Rows are points. Two turns around zero, p and q, are shown by what they do to some points. Where does a point land after both, in the order given? Backwards means that the second turn is done in reverse. Each puzzle has new turns, and all numbers are rounded.
In the rows, 128 means zero.

Turn p:
[153 128] => [153 127]
[169 153] => [170 151]
[ 74 121] => [ 74 124]
[116 110] => [115 111]
Turn q:
[126  96] => [159 120]
[156 128] => [133 155]
[139 166] => [ 93 146]
[77 96] => [150  72]
[143 155] => [104 148]
Where do these land?
q, then p backwards: [ 62 130] => [117  63]
p, then q: [148 115] => [145 144]
q, then p: [157 143] => [120 160]
p, then q: [145 123] => [137 143]

Turn p:
[117 151 145] => [102 143 134]
[112 125 109] => [128 124 103]
[151 117 104] => [163 129 123]
[113 184 160] => [ 78 169 143]
[147  63 121] => [169  75 136]
Turn q:
[129 102 143] => [120 140 155]
[151 155 161] => [174 117 139]
[128  94 110] => [ 92 127 141]
[ 86 190 122] => [160 148  63]
[143 151 126] => [146 109 118]
[130  77 107] => [ 78 128 152]
Where do these land?
q, then p: [ 74 148 151] => [138 188 118]
p, then q backwards: [135 134  83] => [104 166 137]
q, then p: [145 132 163] => [136 132 166]
q, then p: [158  99 115] => [105  92 135]

Turn p:
[144 106 149 123 129 169] => [168 110 143 138 104 119]
[131 145 103 138 167 151] => [136  86 109 108 144 144]
[128 157 124 110 113 128] => [110 134 117 127 106 149]
[180 103 129 127  97 147] => [153 132 112 131  85  84]
[108  96 125 117 130  31] => [ 65 173 165 112 170  89]
[105 122 121 123 101 156] => [129 120 123 171 117 136]
[119 153 147 131 178 166] => [161  93 140 107 137 173]
[109 141 126 156 110  75] => [102 177 115 128 163 129]
Turn q:
[131 146 139 202 127 124] => [154 188 100 158 132 129]
[179 149 107 161 147 104] => [138 152 122 151 188 155]
[ 76  88 181 129 112 159] => [137 116 116 134  40 113]
[110 154 125  82 104 108] => [136 107 159  94 138  91]
[153 102  98 125 114  82] => [116  99 126 164 171 109]
[144 125 149 123 138 152] => [140 120 121 119 114 158]
[127 155 153 129 136 111] => [158 142 152 126 130 129]
[121 120 114 114 123 172] => [103 120 107  98 110 137]
[111 113  85  86 151 141] => [ 69 107 149 107 129 132]
Where do these land?
p, then q: [107 180 131 141 118 106] => [104 156 127  80 120 139]
q, then p: [146 106 132 127 145 100] => [164 128 129 131 150 119]
q, then p: [128  97 110 137 108 112] => [119 132 121 133 168 112]
p, then q backwards: [158 133 134 141 110 134] => [118 136 146 147 107 143]
q, then p: [154 112 123 126 118 216] => [ 92  68 107 177  97 121]
q, then p: [ 67 115 113 133 215 148] => [148 168 134 191 121 206]
q, then p backwards: [148 101 176 123 122 110] => [122 116 135 130 128 188]
q, then p backwards: [104 167 112 115  97 103] => [154  86 135 142 146  95]
q, then p: [139 141 118 110 119 124] => [123 116 149 116 127 122]
